Every row gives one point. Two turns around zero, p and q, are shown by what they do to some points. Write where each new point lands after one turn and then the other. Backwards means that the second turn is done in reverse. Each puzzle has new turns, and all numbers are rounded.

Turn p:
[-6  8] => [-4  9]
[ 31 -10] => [ 29 -15]
[ -1 -41] => [ -8 -40]
[ 8 -3] => [ 7 -4]
[-33  47] => [-24  52]
Turn q:
[-40 -25] => [-26 -39]
[45 -8] => [44 11]
[-4 20] => [-12  17]
[ 0 14] => [-6 13]
Where do these land?
p, then q backwards: [-8 27] => [ 9 27]
p, then q: [-14  -2] => [-13  -5]
q, then p: [-25 -31] => [-17 -36]
p, then q: [48  5] => [45 16]

Turn p:
[14  0 12] => [10  7 13]
[-11   1  12] => [-13  -2  10]
[16 -3  3] => [15  4  6]
[ 16 -11  -7] => [20 -5 -2]
[12 23 11] => [ 0 27  7]
[-48  -9 -31] => [-34 -32 -34]
Turn q:
[ 20   1 -10] => [ 16 -13  -8]
[25 12 12] => [28 -3 12]
[ -9  10 -14] => [ -2  10 -16]
[-36 -22  11] => [-41   7  12]
Where do these land?
q, then p: [ 17 -38 -19] => [  8 -45  -2]
p, then q: [-10  27  -2] => [ -3  25 -14]
p, then q: [-17   2  15] => [-16  12  10]
q, then p: [10  9  6] => [11  8  6]

Turn p:
[-15  24 -33] => [-12  38 -18]
[ 20 -25  -8] => [ 30 -11  -8]
[  6 -42  17] => [ 17 -42  -7]
[-18  24  17] => [-31   5  15]
[ 7  0 30] => [ -4 -19  24]
[  0  19 -24] => [ 0 30 -6]
Turn q:
[ 10 -15  -3] => [  5 -18   0]
[  6  -7 -33] => [  8 -13 -31]
[-3 34 48] => [ 2 39 44]
[-13 -12 -12] => [-14  -9 -13]
Where do these land?
p, then q backwards: [  6  25 -11] => [-9 24 12]
q, then p: [-13  -1 -14] => [ -4  10 -15]
q, then p: [ -4  30 -10] => [-1 30 10]
q, then p backwards: [-10 -11  45] => [ 5 30 37]
p, then q: [ 21 -43  -9] => [ 30 -37  -9]

Turn p:
[-40 -41  17  -5] => [-45 -10  10 -37]
[ 11  30 -11  10] => [16 13 -2 29]
[ -8 -22 -30 -26] => [ -6   8 -36 -27]
[-14 -14  23 -24] => [ -6   2  18 -34]
[11 35  2 30] => [10  5 13 44]
[ 32  19 -22  -9] => [ 36   6 -21  13]
[ 9 -7 21 23] => [ -3 -25  18  11]
Turn q:
[-10  10  -3 -35] => [-28  -9  17 -17]
[-48   1   8  -2] => [-25 -27   8  31]
[-32  28  16  21] => [-24  10  -2  42]
[ 47 -18  -6  15] => [ 42  18 -12 -23]
[ 32  -8 -30   2] => [ 17   6 -25 -33]
[37  3  6  5] => [ 21  27   1 -16]
[-26 -18   9  -6] => [ -2 -27  13  15]
Where do these land?
p, then q: [ -2   7 -15 -28] => [-19  14  -4 -22]
q, then p: [ 42 -12  25   1] => [46 -1 19  4]
p, then q: [ -2 -33  19  -3] => [  3 -29  24  -7]
q, then p: [-31 -27 -31  41] => [-17 -31 -53  14]
q, then p: [  3  20 -17  16] => [ -5  21 -18  14]
p, then q: [ 21  30   2 -27] => [  6  40   3 -21]
p, then q: [-30  14  16   1] => [-19  10  17  25]

Turn p:
[  3  28  12 -16] => [ 8 13 31  3]
[ 0  2 20 14] => [11 12 -7 17]
[-18  30  -3  -4] => [-17  23  21   0]
[-23  11  18 -29] => [-13  -4  32  24]
[ 23 -28 -40  -2] => [  0 -30 -21 -39]
[ 36 -31 -32  12] => [ 16 -25 -33 -38]
[-21 -11  25  25] => [ -4  12 -22  34]
Turn q:
[ -6  22 -35 -22] => [  3  35 -26  17]
[-16  24  -6  11] => [-20  16   7  16]
[  3 -20  34  -2] => [  2 -20  15 -31]
[ 48 -19  17  -9] => [ 48 -19  13 -14]
[-30  -8  -9  22] => [-34 -14  -9  11]
Where do these land?
p, then q backwards: [-22 -11   5   5] => [-14   1 -17  13]
p, then q: [-16  26  18  41] => [-11  32  20  37]
p, then q: [-16  12  23  -3] => [-13  -5  25  10]
q, then p backwards: [ 30 -30  -8 -26] => [ 44 -20   3  13]
q, then p: [ 25   4 -37 -17] => [ 17  17 -12 -40]

Turn p:
[13 13 16 25 15  4] => [ -5   4 -35   5 -12   2]
[-16 -34  -1   6  12  11] => [  2 -22   8  24   6  24]
[  7  10   4  -4 -25  26] => [ 34  11  -3   0   4 -13]
[-33  16 -17  -4 -29 -15] => [-3 39 35  0  2  1]
[ -1   9  11  -9   8 -17] => [-20   0  -1  -1  -1 -15]
[ 11  14 -20 -22  15   0] => [ -7  -4  -2 -28  23  -4]
[ 20 -29   8   8   4  -7] => [  1 -30  -3   1 -22   6]
Turn q:
[-14 -31   0  12  12   6] => [  5  15  26  17   6 -15]
[ 11  -4   0 -29  15 -17] => [-16  -7   5  -4  26  22]
[-17  15   6  17 -18 -29] => [ 12 -38   4  -4 -16  -9]
[-1  5  9  9  5 -7] => [ -3  -7   4  -9  -1 -10]
[ 36  14  -2  -1 -13  35] => [  0  34 -28 -21 -17  14]
[-25   9  20   6 -25   2] => [ -7 -18  -1  14 -34  -9]
[-15   0  -8   6  14   9] => [  2   4  -4  12  10 -18]
[ 25  -8 -26 -20  10   1] => [ 9 17 -8 -5 28 26]
Where do these land?
q, then p: [ 23  -6 -16   5  12   8] => [ -7   2 -16 -18  17 -12]
p, then q: [-36   5 -12 -18 -18 -13] => [-33 -16   0 -15 -11 -24]
p, then q: [ 45   2 -12   1  -5 -17] => [-4 -4  0 19  0 46]
p, then q: [ 17  -3 -15  35 -10  11] => [ 10  24 -26  -2 -13  22]
q, then p: [ -6  -7  11 -21 -11   4] => [13 13 -2 19  1 10]
p, then q: [ 1 16 19  8  7 22] => [ 26  -2 -10 -11  17  -5]
q, then p backwards: [  0   2  -2 -20   8  -3] => [-10  -1  -4   0  19   3]
p, then q backwards: [-48 -23   9   7   6  -1] => [-27 -34   1 -33  -2   1]
q, then p: [  4  14  17   3  11 -11] => [-10  -9  21   8   9  -4]
